Each row of a before or after table is a point. One or more steps were done to the points. Then noise was added and the rows were shuffled. The steps act on columns, c1 being the first. Name the steps. A step turns or swaps two columns, mirrors them in a line or flattens them onto one, adds a multiple of one to another, or multiplies or shifts one. Angles are multiples of 10 degrees, from the lower column toward the higher: turns from -170 to 170, lines from 10 to 170 but not 90. Use the fewest steps. Two steps may share a column if one is a turn and the other turns, adds or multiplies; they go together, in the order done. Otherwise the lowest column goes first.
In the rows, 100 means zero.

Before (12 x 2)
|  84 | 155 |
| 136 | 102 |
|  27 | 104 |
| 144 | 116 |
| 155 | 171 |
|   9 |  69 |
|  92 | 163 |
| 111 | 141 |
|  84 | 141 |
|  49 |  98 |
| 120 | 115 |
|  39 |  82 |
After (12 x 2)
| 106 |  66 |
|  40 |  34 |
|  94 | 150 |
|  88 |  77 |
| 108 | 163 |
|  37 |  97 |
|  43 | 106 |
|  93 |  55 |
|  58 | 106 |
|  61 |  82 |
| 115 | 197 |
|  83 | 171 |
Steps: mirror c1 and c2 in the line at 140 degrees

Before (10 x 4)
| 132 |  69 | 101 | 164 |
| 110 |  70 | 143 |  93 |
| 125 | 102 | 102 | 110 |
| 106 |  62 | 133 |  83 |
| 129 |  73 | 106 |  95 |
|  66 | 107 |  98 | 104 |
| 130 |  98 | 123 |  98 |
|  27 | 115 |  97 |  88 |
|  93 |  62 | 100 | 100 |
|  74 |  68 | 119 |  89 |
After (10 x 4)
| 123 |  68 | 130 |  96 |
| 156 |  69 | 169 |  97 |
| 169 |  73 | 109 |  98 |
|  55 | 108 |  97 | 102 |
| 163 |  61 | 152 |  94 |
| 133 |  98 | 136 | 100 |
| 150 |  61 | 101 | 100 |
| 178 |  69 | 101 | 125 |
| 123 | 103 | 104 | 103 |
|   5 | 115 |  95 |  95 |
Steps: add -1.5 times c2 to c1; multiply c3 by 1.6; multiply c4 by 0.4

Before (12 x 9)
| 130 |  84 | 137 | 112 |  86 |  44 |  94 |  48 | 113 |
| 108 | 115 | 133 | 109 |  86 | 129 |  85 |  95 | 122 |
| 121 |  90 | 134 | 154 |  93 | 113 |  94 |  74 |  42 |
|  95 |  68 | 116 | 134 |  93 | 134 |  94 | 116 | 124 |
| 122 | 100 |  97 | 145 | 101 |  57 |  86 | 114 | 108 |
| 178 |  45 | 119 | 111 | 112 | 117 | 104 | 115 | 119 |
| 124 |  84 | 123 | 109 | 122 |  87 | 155 | 100 | 122 |
|  97 | 124 | 123 | 111 | 105 |  72 |  77 | 116 | 123 |
| 103 | 123 |  92 | 107 |  78 | 114 | 127 | 120 | 108 |
|  96 | 121 |  87 | 145 | 111 | 115 |  79 |  47 | 102 |
| 108 |  96 | 113 |  96 |  94 |  74 | 108 |  83 |   5 |
|  98 | 113 | 101 | 122 |  96 | 138 |  84 |  20 | 101 |
After (12 x 9)
| 122 | 106 | 137 | 155 | 132 |  48 | 106 |  77 | 113 |
| 119 | 147 | 128 | 110 | 142 | 124 |  66 | 103 |  91 |
| 101 |  98 |  94 | 107 |  73 | 107 |  58 | 122 | 111 |
| 102 |  66 | 116 | 115 | 130 | 123 | 102 | 118 |  74 |
| 182 | 145 | 116 | 111 | 130 | 116 | 135 | 117 | 115 |
|  94 | 119 | 116 | 135 | 109 | 124 | 121 | 117 | 143 |
|  98 |  77 | 100 | 125 |  98 | 100 | 100 |  24 | 143 |
| 125 |  90 |  96 | 149 |  94 | 110 | 110 | 117 |  55 |
| 109 |  80 | 132 | 109 | 118 | 125 |  99 |  98 | 128 |
| 107 | 108 | 118 | 101 | 108 |   4 |  93 |  84 |  72 |
| 101 |  66 |  86 | 147 |  95 | 103 | 105 |  45 | 118 |
| 127 | 108 | 139 | 112 | 118 | 111 | 117 |  51 |  47 |
Steps: turn c2 and c7 by -140 degrees; add 1 times c3 to c5; swap c6 and c9

Before (10 x 14)
|  91 |  90 | 107 | 101 |  97 | 102 | 110 | 143 |  62 |  84 | 108 | 113 | 110 |  82 |
|  74 |  75 |  89 |  99 | 102 |  98 | 106 | 102 |  76 | 122 | 111 |  97 | 110 |  74 |
|  89 |  92 | 110 | 111 |  91 |  72 | 101 |  80 |  69 | 103 | 120 |  63 |  98 | 106 |
| 158 | 101 |  50 | 109 |  89 | 147 | 101 |  83 |  67 | 118 | 122 | 119 |  84 |  96 |
|  88 |  67 | 113 | 120 | 106 |  76 | 125 |  84 | 104 | 129 | 113 | 113 |  86 | 114 |
| 113 |  34 |  77 | 124 | 105 | 111 | 111 |  76 |  81 |  93 | 124 | 112 | 105 | 111 |
|  93 |  84 |  87 | 121 | 102 | 112 | 113 |  96 |  80 | 109 | 128 |  32 |  85 | 110 |
|  90 |  85 |  96 | 118 |  97 |  78 | 107 |  97 | 109 |  71 | 137 | 118 | 113 | 101 |
|  77 |  95 | 110 |  71 |  90 |  84 |  96 | 140 |  88 |  91 | 102 | 121 |   7 |  77 |
|  87 |  91 | 116 | 124 | 106 | 158 |  70 |  75 |  78 | 118 | 103 | 116 | 101 | 112 |
After (10 x 14)
|  94 | 121 |  98 |  83 | 105 | 112 |  38 | 112 |  86 | 107 |  73 | 114 |  65 |  94 |
|  76 | 100 |  89 | 106 |  79 | 115 |  96 |  46 |  88 |  81 | 106 |   3 |  91 | 112 |
|  91 | 104 |  94 |  75 |  84 | 110 | 109 |  62 |  60 |  77 |  91 | 103 | 121 | 103 |
|  86 |  97 |  83 |  92 | 111 |  70 | 136 | 138 |  81 | 109 |  52 |  98 |  89 |  95 |
| 156 | 130 | 138 | 100 |  96 |  87 | 113 | 119 |  70 | 163 |  48 |  81 | 114 | 109 |
|  75 | 128 |  91 |  98 |  73 | 113 |  95 | 101 |  75 | 109 |  96 | 113 | 107 |  95 |
|  84 | 116 |  71 |  99 | 115 | 122 |  93 | 121 | 107 | 120 | 108 |  82 | 125 |  93 |
|  92 |  98 |  88 | 104 | 105 | 133 |  70 | 120 |  71 |  95 | 108 | 109 |  82 | 107 |
| 114 | 167 |  78 |  90 | 108 | 113 | 102 | 132 |  78 | 101 |  73 |  99 | 114 |  95 |
|  91 | 119 |  91 |  88 | 101 | 144 | 109 | 113 | 111 |  61 |  92 | 105 | 120 | 100 |
Steps: add 0.7 times c1 to c10; turn c2 and c3 by 140 degrees; turn c4 and c8 by 150 degrees; turn c5 and c14 by -90 degrees; turn c6 and c11 by -130 degrees; turn c12 and c13 by -110 degrees; turn c7 and c13 by 130 degrees

Before (8 x 24)
|  88 |  77 | 139 | 115 |  80 |  53 |  77 | 100 | 169 | 159 | 102 |  85 |  81 | 170 |  51 | 119 |  57 |  94 | 131 |  41 | 193 | 167 | 123 |  84 |
|  89 | 154 |  76 | 141 | 135 | 115 | 111 | 102 | 118 |  75 |  76 |  91 | 124 | 136 |  70 |  88 |  51 | 108 |  70 |  93 | 102 | 120 | 126 | 113 |
| 105 |   8 | 129 |  88 |  73 |  80 | 143 | 109 | 128 |  91 |  65 |  93 |  95 | 103 |  74 |  83 |  37 |  58 |  99 |  80 |  82 | 107 | 138 |  49 |
| 124 |  68 |  65 |  93 |  39 |  65 |  78 | 115 |  80 |  72 |  82 | 158 | 106 |  97 |  12 | 106 |  90 |  50 |  94 | 118 | 116 |  12 |  92 |  74 |
| 116 | 140 | 160 | 100 | 120 | 115 |  83 | 163 |  67 | 118 |  85 | 116 | 101 |  93 | 137 | 108 |  88 | 153 |  36 |  73 | 127 | 138 |  78 |  86 |
|  67 |  88 |  82 | 171 |  87 |  79 |  64 | 102 | 146 |  47 |  98 |  75 | 112 | 126 |  81 |  48 |  89 | 101 |  62 |  67 |  64 | 154 |  69 | 131 |
| 135 | 122 | 103 | 106 |  82 |  85 | 159 | 137 | 126 |  73 | 144 | 134 | 113 |  73 | 106 | 111 | 137 | 123 | 103 |  78 |  69 | 128 | 127 |  71 |
| 150 |  69 | 195 |  52 | 130 | 101 |  91 | 168 | 139 |  54 | 130 |  88 |  87 | 102 | 106 | 135 | 120 |  91 |  77 | 101 |  63 | 125 |  84 |  64 |
After (8 x 24)
| 133 | 119 | 128 | 106 | 108 |  85 |  48 | 137 | 127 | 132 |  69 | 131 | 113 |  72 | 105 | 109 | 168 | 125 | 105 |  76 | 146 | 129 | 129 |  71 |
| 152 |  69 |  12 |  51 | 149 | 103 |  61 | 167 | 139 | 113 |  66 |  91 |  88 | 105 | 103 | 136 | 152 |  89 |  77 | 102 | 132 | 128 |  84 |  64 |
|  90 | 153 | 125 | 141 | 136 | 113 | 104 | 103 | 117 | 136 | 103 |  90 | 125 | 139 |  69 |  88 |  82 | 109 |  71 |  93 |  76 | 122 | 127 | 115 |
| 100 |  11 |  96 |  88 |  99 |  81 |  48 | 108 | 127 | 153 |  81 |  94 |  92 | 103 |  76 |  84 |  68 |  58 |  97 |  80 |  63 | 107 | 140 |  48 |
| 116 | 142 |  43 | 102 | 128 | 114 |  84 | 164 |  68 | 177 | 126 | 116 | 100 |  95 | 137 | 106 | 119 | 151 |  37 |  73 |  83 | 139 |  81 |  85 |
| 125 |  69 | 122 |  92 |  19 |  63 | 135 | 115 |  80 | 132 | 118 | 159 | 108 |  97 |  13 | 107 | 121 |  49 |  93 | 119 |  80 |  14 |  93 |  75 |
|  65 |  86 |  98 | 170 |  68 |  79 | 140 | 103 | 145 | 109 |  66 |  74 | 112 | 124 |  80 |  48 | 116 | 100 |  61 |  69 |  99 | 154 |  69 | 136 |
|  86 |  75 |  53 | 116 |  78 |  51 | 100 |  98 | 168 | 220 | 193 |  88 |  81 | 171 |  51 | 120 |  88 |  92 | 133 |  39 | 101 | 167 | 123 |  84 |
Steps: turn c3 and c7 by -150 degrees; add -0.5 times c7 to c5; shift c10 by 60; swap c11 and c21; shift c17 by 30

Before (11 x 48)
| 168 | 122 |  76 |  67 | 108 | 141 | 136 | 144 | 152 |  91 | 126 | 174 |  54 |  80 | 108 | 112 |  76 | 168 | 102 | 106 | 113 |  99 | 158 | 130 |  82 | 112 | 148 | 155 |  64 |  78 |  80 | 113 |  83 |  87 | 155 |  96 | 129 |  89 |  82 |  83 |  97 | 122 |  37 | 113 | 145 | 112 | 159 | 131 |
| 128 |  54 |  61 | 126 |  97 | 104 | 134 |  77 | 147 |  74 |  99 | 113 |  83 |  70 | 156 | 114 | 100 |  95 | 130 | 112 |  58 |  61 |  69 | 115 |  56 |  85 | 157 | 115 | 152 | 109 |  74 | 122 |  93 | 144 | 161 | 124 |  99 | 135 | 116 | 113 | 104 | 116 | 152 | 117 | 169 |  69 |  55 |  86 |
| 128 |  94 |  55 |  86 |  70 |  68 |  98 |  82 |  81 |  73 |  67 |  81 | 126 | 130 | 117 | 108 | 155 | 129 | 121 |  81 | 134 | 114 | 157 |  40 |  66 | 122 |  85 | 151 |  85 |  83 | 125 |  45 |  62 |  58 | 108 |  97 | 100 | 117 | 124 | 130 |  80 | 130 | 136 |  76 |  90 | 125 |  76 |  78 |
|  96 |  10 |  88 |  57 | 106 | 129 | 148 | 114 | 101 |  50 | 116 | 114 | 101 |  58 |  93 |  62 |  79 |  34 | 133 |  98 | 109 |  93 | 109 | 110 | 108 |  99 |  99 |  79 |  28 | 119 |  78 |  76 |  50 |  10 |   9 |  48 | 134 | 146 | 130 | 115 | 143 | 110 | 113 |  32 | 104 | 127 |  72 | 135 |
|  71 |  68 |  93 | 152 |  41 | 174 | 102 |  78 |  70 |  98 | 109 | 137 |  77 | 157 |  93 | 105 |  93 |  86 | 168 |  92 | 131 |  86 |  76 | 115 | 102 | 100 |  90 |  88 |  95 |  96 | 103 | 113 |  28 |  97 |  58 | 110 | 168 | 142 |  79 |  92 |  61 | 111 |  71 |  70 |  69 | 144 |  94 |  88 |
|  91 |  63 |  72 | 105 | 118 | 188 |  70 |  82 |  66 | 111 |  99 | 136 | 120 | 118 |  99 |  92 | 127 |  66 | 105 |  76 | 100 |  63 |  98 | 175 | 105 |  72 | 142 |  77 | 101 |  66 |  62 |  79 |  70 |  27 |  97 | 107 |  59 | 112 | 149 |  91 |  69 |  54 |  87 | 105 | 105 |  89 | 111 | 148 |
|  50 | 103 |  88 | 164 |  95 |  62 | 115 | 153 | 157 |  81 |  67 |  92 |  91 | 119 |  54 | 118 |  64 | 141 | 128 |  87 | 146 | 115 |  75 | 105 |  23 |  69 | 112 | 117 |  76 |  69 | 127 | 102 | 117 | 107 | 114 |  32 |  87 |  95 |  56 |  50 | 138 |  50 | 104 | 153 |  56 | 124 |  50 |  75 |
|  15 | 141 | 112 | 179 | 124 | 124 | 138 |  64 |  85 |  90 |  65 |  76 |  49 | 103 |  86 | 115 |  53 | 103 |  96 |  71 | 101 | 123 | 101 | 114 | 105 | 105 |  58 |  78 | 109 | 100 |  91 | 135 |  91 | 117 |  58 | 113 | 124 |  95 |  78 | 102 |  82 | 123 |  91 | 130 | 105 | 115 | 117 |  48 |
|  18 |  53 | 128 | 129 | 122 | 108 | 117 |  70 |  72 |  58 |  63 | 106 |  88 |  93 | 168 |  63 |  35 |  95 |  81 |  32 |  98 | 123 |  52 | 108 |  56 |  72 | 112 | 109 | 127 | 100 | 110 | 191 | 108 |  65 |  37 |  78 | 119 |  79 |  65 |  83 | 118 |  60 | 173 | 120 | 136 |  79 |  87 |  54 |
| 126 |  90 |  93 | 103 | 123 |  86 | 129 |  66 |  90 |  43 |  56 | 152 |  74 | 127 |  59 | 122 |  65 |  80 | 132 |  87 | 103 | 102 |  99 | 122 | 130 |  53 | 143 |  85 |  89 |  68 | 108 |  96 |  91 |  79 |  37 |  94 | 104 | 120 |  29 | 121 | 109 | 136 | 112 |  83 |  36 | 101 |  98 |  66 |
|  73 | 126 |  78 | 122 | 135 |  94 |  59 |  83 | 160 |  46 | 115 | 150 |  20 | 165 |  55 | 111 |  83 |  95 | 122 | 137 |  61 | 176 |  98 |  65 |  83 | 132 | 133 | 112 |  76 |  39 | 114 |  66 |  80 |  58 | 101 | 107 |  50 |  90 |  75 | 109 |  89 |  61 |  84 |  55 | 139 | 123 | 127 | 114 |
After (11 x 48)
|  55 |  88 |  92 | 105 | 126 |  86 | 130 |  67 |  90 |  44 |  56 | 154 |  77 | 128 |  60 | 121 |  62 |  78 | 131 |  86 | 105 |  79 |  99 | 121 | 131 |  53 |  75 |  86 |  90 |  70 | 108 |  96 | 119 | 122 |  39 |  94 | 103 |  97 |  38 | 122 | 109 | 137 | 107 |  80 |  38 | 114 |  96 |  67 |
|  86 |  62 |  71 | 106 | 119 | 186 |  73 |  85 |  65 | 110 |  97 | 137 | 121 | 115 |  97 |  96 | 129 |  66 | 102 |  76 | 102 | 109 | 103 | 177 | 107 |  73 |  62 |  78 | 102 |  63 |  66 |  80 | 131 | 140 |  97 | 109 |  59 | 118 | 130 |  91 |  72 |  54 | 167 | 108 | 106 |  71 | 108 | 147 |
| 160 |  55 | 127 | 131 | 124 | 106 | 115 |  72 |  72 |  59 |  63 | 107 |  87 |  93 | 167 |  64 |  36 |  97 |  80 |  30 |  99 |  92 |  52 | 105 |  54 |  72 |  48 | 108 | 124 | 104 | 111 | 191 |  83 | 176 |  35 |  75 | 122 | 151 |  78 |  83 | 119 |  57 |  82 | 120 | 135 | 153 |  86 |  54 |
| 196 | 141 | 114 | 183 | 124 | 123 | 140 |  61 |  83 |  87 |  67 |  75 |  49 | 106 |  82 | 114 |  52 | 107 |  96 |  68 | 101 |  93 | 100 | 113 | 103 | 106 |  94 |  77 | 111 | 103 |  92 | 133 | 104 |  83 |  57 | 115 | 126 | 122 |  88 | 103 |  82 | 123 |  93 | 132 | 104 | 108 | 115 |  49 |
| 130 |  67 |  91 | 153 |  43 | 177 | 104 |  79 |  72 |  98 | 109 | 134 |  77 | 157 |  94 | 107 |  92 |  89 | 171 |  93 | 131 |  93 |  77 | 113 |  98 | 101 |  91 |  91 |  89 |  96 | 103 | 114 | 186 |  80 |  58 | 110 | 170 | 105 |  75 |  91 |  62 | 111 | 121 |  70 |  67 | 116 |  93 |  88 |
| 108 | 124 |  80 | 121 | 133 |  94 |  60 |  81 | 158 |  47 | 115 | 148 |  20 | 167 |  54 | 111 |  83 |  95 | 123 | 137 |  62 |  98 |  95 |  68 |  85 | 131 |  55 | 112 |  76 |  39 | 111 |  67 | 110 | 115 |  98 | 108 |  49 | 102 | 101 | 106 |  89 |  61 | 142 |  58 | 137 | 107 | 127 | 115 |
| 105 |   6 |  86 |  58 | 104 | 129 | 145 | 115 | 100 |  47 | 114 | 114 | 104 |  57 |  94 |  63 |  81 |  31 | 130 |  99 | 110 | 109 | 108 | 113 | 109 | 100 |  99 |  80 |  30 | 118 |  81 |  75 | 167 | 168 |  11 |  47 | 136 |  88 | 124 | 113 | 142 | 109 | 161 |  32 | 104 | 141 |  74 | 135 |
| 138 | 106 |  89 | 164 |  95 |  63 | 115 | 153 | 155 |  82 |  69 |  93 |  88 | 118 |  55 | 116 |  61 | 141 | 127 |  87 | 145 |  87 |  76 | 105 |  23 |  68 |  60 | 117 |  74 |  66 | 127 | 103 |  85 |  98 | 118 |  35 |  84 | 100 |  67 |  52 | 136 |  51 |  91 | 153 |  53 | 127 |  49 |  76 |
|  44 |  55 |  62 | 124 |  97 | 104 | 133 |  77 | 146 |  76 |  99 | 112 |  79 |  70 | 153 | 117 |  99 |  95 | 131 | 110 |  60 | 100 |  71 | 115 |  56 |  84 |  66 | 114 | 152 | 112 |  74 | 120 | 124 | 113 | 158 | 126 |  99 |  66 | 103 | 116 | 103 | 115 |  35 | 116 | 170 | 123 |  56 |  87 |
|  84 |  98 |  54 |  86 |  69 |  71 |  97 |  84 |  78 |  72 |  67 |  79 | 125 | 128 | 115 | 107 | 157 | 129 | 122 |  80 | 133 | 110 | 158 |  39 |  69 | 122 | 127 | 151 |  87 |  84 | 124 |  46 | 141 | 153 | 107 |  96 | 100 | 114 | 125 | 130 |  82 | 131 | 108 |  75 |  94 | 162 |  74 |  77 |
|  18 | 123 |  71 |  68 | 110 | 143 | 137 | 145 | 150 |  92 | 129 | 171 |  53 |  81 | 107 | 113 |  75 | 168 | 100 | 106 | 112 |  94 | 157 | 128 |  79 | 113 |  94 | 159 |  64 |  79 |  77 | 114 | 110 |  61 | 157 |  96 | 130 | 112 |  85 |  84 |  98 | 123 | 150 | 113 | 145 |  49 | 159 | 131 |
Steps: turn c1 and c27 by 150 degrees; turn c33 and c38 by -150 degrees; add -0.5 times c20 to c38; flatten c22 and c39 onto the line at 70 degrees; add 1 times c43 to c46; turn c34 and c43 by -130 degrees
